Rows are points. The points of each table are mixes of a few directions, plus a little noise. How many directions does each table use, and how many do they share? Where both have some left over, give the other angles between the two spaces (their principal angles), to ten degrees, smallest first.
In the rows, zero is written as 128.

First (7 x 2)
[[ 64 128]
 [ 73 128]
 [141 128]
 [ 98 127]
 [170 128]
 [179 128]
 [171 128]]
Second (6 x 2)
[[128 161]
 [128  59]
 [128  95]
 [128 183]
 [128 167]
 [128 103]]
Directions: first 1, second 1, shared 0; angles 90

First (9 x 6)
[[123 151 166 129  97 117]
 [127 135 139 128 119 125]
 [126 136 142 128 117 125]
 [130 122 118 128 137 131]
 [145  55   7 124 227 161]
 [127 132 135 128 122 126]
 [124 146 159 129 103 120]
 [125 141 151 129 109 122]
 [127 133 136 128 122 126]]
Second (9 x 6)
[[109 133 126  90 106 147]
 [125 139 161 116 121 129]
 [124 115  59 149 115 126]
 [159 106  97 190 175 103]
 [118 148 164 113 100 127]
 [135 104 110 114 175 145]
 [ 99 148 139  85  76 144]
 [146 146 179 171 128  96]
 [134 115 118 124 154 135]]
Directions: first 1, second 3, shared 1

First (10 x 9)
[[196  89  90 151 168 101 148 136 118]
 [ 85 132 100 145  85 122 123 128 168]
 [138 107 108  76 121 159 184 158  96]
 [147 153 156 111 104 110 140 168 126]
 [127 123 155 197 141  81 101 141 162]
 [141 146 140  69 133 161 135 115  88]
 [135 104 113 128 122 124 165 165 129]
 [ 78 106 128 162 110 124 140 156 158]
 [177 176 155 105 167 128  66  55  97]
 [ 55 142 136 135 130 167  77  58 138]]
Second (8 x 9)
[[168 100 148 112 124 182 105 139 196]
 [ 92 154 110 143 132  79 149 119  67]
 [179  92 154 107 123 197  98 142 215]
 [129 127 129 128 128 130 127 128 130]
 [121 133 124 131 129 119 132 126 116]
 [ 61 176  93 155 135  37 167 111  13]
 [144 117 136 122 126 149 119 132 154]
 [131 126 129 127 128 132 126 129 133]]
Directions: first 5, second 1, shared 0; angles 90

First (8 x 14)
[[119 119 115 144 141 126 137 109 120 107 116 122 134 126]
 [ 88 125 122 136 168 132 118  80 118  58 125 100 150 142]
 [178 141 114  86 146 104 168 139 165  89 148 114 118 146]
 [ 76 103 132 202 100 149 103 107  84 183 102 149 132 103]
 [141 162 173  62 112 139  88 169 157 149 173 129 121 146]
 [131 105 108 215  97 108 180  82 135 166 165 140  95 132]
 [119 157 163  72 140 139  89 136 149 101 167 111 135 153]
 [172 113  97 106 119 128 142 202  97 171  27 159 139  77]]
Second (9 x 14)
[[137 101  78 158 159 112 175 105 109  84  72 121 140 112]
 [117 162 193  89  88 149  68 158 153 185 200 138 112 149]
 [136 104  82 156 156 113 170 107 110  88  77 121 139 113]
 [137 100  75 160 160 111 177 104 108  82  69 120 141 111]
 [134 110  94 148 149 117 159 113 115  99  91 123 136 117]
 [135 107  87 153 153 115 166 110 112  93  83 122 138 115]
 [117 162 192  89  89 149  68 157 153 184 199 138 112 148]
 [119 156 182  96  95 145  78 152 149 175 187 136 115 145]
 [121 150 169 103 103 141  90 147 144 164 173 134 118 141]]
Directions: first 4, second 1, shared 1

First (9 x 24)
[[106 142 158 131 144 149  90 127 120 130 111 131 157 116 124 126 128 110
   85 117 128 125 119 161]
 [111 105 162 152 168 155 110 128 167 133 153 102 126  88 134 137 129 144
  103 124 138 104 142 130]
 [161 115  80 118  97  93 183 130 130 124 145 129  90 153 132 128 128 148
  191 144 126 138 136  84]
 [ 85 178 180 120 143 163  45 124  83 130  69 154 202 126 114 118 126  74
   38 103 121 136  98 208]
 [142 109 112 133 126 118 156 130 147 128 151 117 102 126 134 132 129 148
  158 136 131 124 140 100]
 [ 98 157 167 126 144 155  71 125 104 130  92 141 176 121 119 122 127  95
   66 111 125 130 110 181]
 [148  96 105 137 127 114 170 130 160 128 165 109  87 123 137 135 129 161
  172 141 134 120 147  85]
 [119 180 125  99  97 122  96 125  63 124  67 169 174 166 114 113 126  80
  100 117 113 156  96 174]
 [182  70  62 136 107  84 230 133 180 125 198  99  39 134 145 140 131 192
  238 158 136 121 164  31]]
Second (9 x 24)
[[197  40  99 132 110 110 129 119 129 150 203 113  67 198  83 124 148 124
  207 147 126 186  49 122]
 [120 157 175 117 126 160 105 122 138 118 109 131 119 126 123 133 161 114
   52 124 135 128  98 167]
 [ 85 126 143 153 181 164 106 133 112 136 127 138 153 133 159 149 153  96
   91 119 158 130 104 179]
 [136 173 113  81  89 129 166 135 139 138  61 119 154  62 113  98  84 161
  136 159 135  78 188  60]
 [112 164 131 113 114 108 170 149 116 103 110 112 110 110 121 111 133 144
  109 129 122  97 180  99]
 [159  36  71 153 145  93 149 139 101 150 206 110  95 187 106 123 129 123
  238 139 130 167  97 108]
 [104 146 156 135 144 144  82 123 126 131 105 135 173 103 129 127 108 117
   93 112 119 119 136 153]
 [131 172  94 113 100 121 176 116 163 122  86 155 140  92 182 147 103 161
  147 139 134 101 178  81]
 [108 138 172 156 143 124  68 116 129 105 143 140 141 140 135 142 133 112
   78  85  92 145 120 182]]
Directions: first 2, second 6, shared 1; angles 80

First (9 x 32)
[[124 122 124 139 131 126 128 125 129 127 133 123 129 130 121 122 141 133
  128 122 124 124 119 132 129 133 124 119 119 138 143 137]
 [131 131 131 122 126 129 128 130 127 129 125 131 127 127 132 132 120 125
  128 132 130 130 133 125 128 125 131 133 134 122 119 122]
 [115 110 116 161 138 123 129 117 131 124 144 114 132 134 107 111 168 144
  127 111 117 115 100 142 131 143 117 101 100 160 173 154]
 [135 138 134 108 122 131 127 134 126 131 119 137 125 125 140 138 105 119
  128 138 134 135 144 120 127 120 134 144 144 110 102 113]
 [147 154 145  79 112 135 127 143 123 134 106 148 122 120 158 154  70 105
  129 153 144 146 168 108 125 107 144 168 168  81  62  89]
 [154 165 152  60 106 138 126 150 121 136  96 156 119 118 170 164  46  95
  129 164 150 154 184 100 123  99 151 184 184  62  35  74]
 [ 94  81  97 215 156 114 130 100 137 116 169  91 139 142  74  82 232 170
  126  82 100  96  56 164 134 166  98  56  56 212 247 197]
 [106  97 107 185 146 119 130 109 134 121 154 104 135 137  92  97 197 155
  127  98 109 107  80 152 132 153 109  81  81 183 206 173]
 [146 153 145  81 113 135 126 143 123 134 107 148 122 121 157 153  72 105
  129 153 143 146 166 109 125 108 144 166 166  83  64  91]]
Second (11 x 32)
[[122 157 146  95 123 180 113 113 116 153 107 158 101 114 167 168  89  97
  115 143 155 134 157 138  95 150  85 190 148 130  86 132]
 [112 152 131 114  98 154 122 128 113 132 101 147 118 116 121 120 134  99
  137 155  97 151 120 117 148 139 109 125 126 151 148 138]
 [117 110  98 170  94  67 147 158 129  87 127 100 165 139  45  43 211 141
  166 141  30 151  64  93 221 102 179   7  87 158 235 136]
 [136 118 130 130 145 123 129 124 135 130 141 123 129 132 139 140 117 140
  120 114 153 115 138 137 109 126 131 141 133 114 108 122]
 [129 141 142 106 137 160 119 115 124 147 123 145 110 122 163 163  94 116
  113 128 163 124 154 142  93 142 102 180 146 120  86 127]
 [117 156 141 101 113 171 117 120 115 145 104 154 107 114 148 149 107  98
  124 148 132 141 143 129 116 146  95 164 140 139 112 135]
 [144  81 107 173 150  55 148 144 149  98 167  84 164 150  90  88 167 178
  137  96 115 109 101 124 154  97 185  61 107 112 163 118]
 [155  99 137 131 188 117 129 114 149 139 170 112 126 140 176 177  81 167
   98  82 218  83 167 161  57 124 134 185 149  81  50 109]
 [114 151 130 115 100 152 123 128 114 132 102 146 119 117 120 121 134 100
  136 154  99 150 121 118 147 138 110 126 126 150 147 138]
 [137  95 109 164 138  71 143 143 143 103 154  94 157 144  91  90 166 163
  139 107 106 118 101 120 157 103 174  66 108 121 165 122]
 [123 146 139 108 123 159 120 120 120 141 114 147 112 119 148 148 108 109
  122 139 139 133 142 132 113 141 104 161 139 132 108 132]]
Directions: first 1, second 2, shared 0; angles 50

First (9 x 32)
[[132 132 114 117 138 119 115 128 120 119 125 128 141 128 126 134 131 133
  119 123 131 133 125 122 125 136 137 124 130 129 128 117]
 [138 137  93 100 151 105  97 128 109 107 120 127 159 129 124 143 136 139
  106 115 136 141 122 114 121 147 150 118 133 131 128 102]
 [127 127 133 132 125 131 132 128 131 131 129 128 124 128 129 126 127 127
  131 130 127 126 129 130 129 125 125 129 127 128 128 131]
 [137 136  97 103 148 108 101 128 111 110 121 127 156 128 125 142 135 138
  109 116 135 140 123 115 122 145 147 119 132 131 128 105]
 [117 118 166 158 103 153 161 128 149 151 137 129  94 127 132 111 119 116
  152 142 120 113 135 144 135 107 104 139 123 125 128 157]
 [134 134 106 110 143 113 108 128 116 115 123 127 148 128 126 138 133 135
  114 120 133 137 124 119 124 140 142 122 131 130 128 111]
 [139 139  89  97 154 102  94 128 107 105 119 127 163 129 124 145 137 140
  104 113 136 143 121 112 121 149 153 117 134 131 128  99]
 [134 134 106 110 143 114 109 128 116 115 123 127 148 128 126 138 133 135
  114 120 133 136 124 119 124 140 142 122 131 130 128 111]
 [ 93  95 249 225  48 207 234 127 194 200 156 132  20 126 141  74  99  90
  203 174 102  82 150 178 151  62  52 161 111 118 129 219]]
Second (10 x 32)
[[137 141 131 121 137 120 135 122 131 180 131  88 127 100 110 132 123 131
  112 146 109 122 136 115 108 124 140 151 133 138 140  76]
 [159 132  78 135  91 189 157 113 122  83 165 108 161 126 128 143 128 137
  126 104 203 128  37 197  90 114 169 102  88 110  93 131]
 [133 102 150 138 157 109 135 119  97 155 134 145 117 123 153  95 118 120
  158 137  91 123 179 111 137 128 125 100 132 118 162 117]
 [118  59 107 131 165 142 162 100  93 130 154 126 135 133 153  91 115 129
  138 135 134 108 136 144 124 128 143  76 121  98 136 149]
 [118 143 163 125 125 111 107 140 138 141 104 149 112 125 135 120 137 120
  128 141 102 122 161  95 156 115 107 142 143 129 156 117]
 [170 166 157 155  98 121 112 143 108 102 131 178 123 133 156 124 130 115
  186 101 119 153 142 136 135 125 123 109 110 130 144 124]
 [134 160 132 117 114 135 125 130 149 160 122  94 130 102 107 142 134 131
  100 143 129 119 111 120 117 111 136 162 131 136 135  80]
 [118 154 147 119 116 121 109 141 151 138 106 128 120 121 118 137 139 126
  109 140 118 124 134 105 144 117 114 158 141 136 138 113]
 [111 153  97 122 108 120 108 151 165  75 115 122 134 161  88 183 133 141
  106  99 158 162  88 145 119 168 115 167 133 164  59 186]
 [ 82  70 119 119 168 112 131 123 127 116 119 140 121 155 132 113 125 130
  116 135 118 120 156 113 151 148 108 114 148 122 118 187]]
Directions: first 1, second 5, shared 0; angles 70
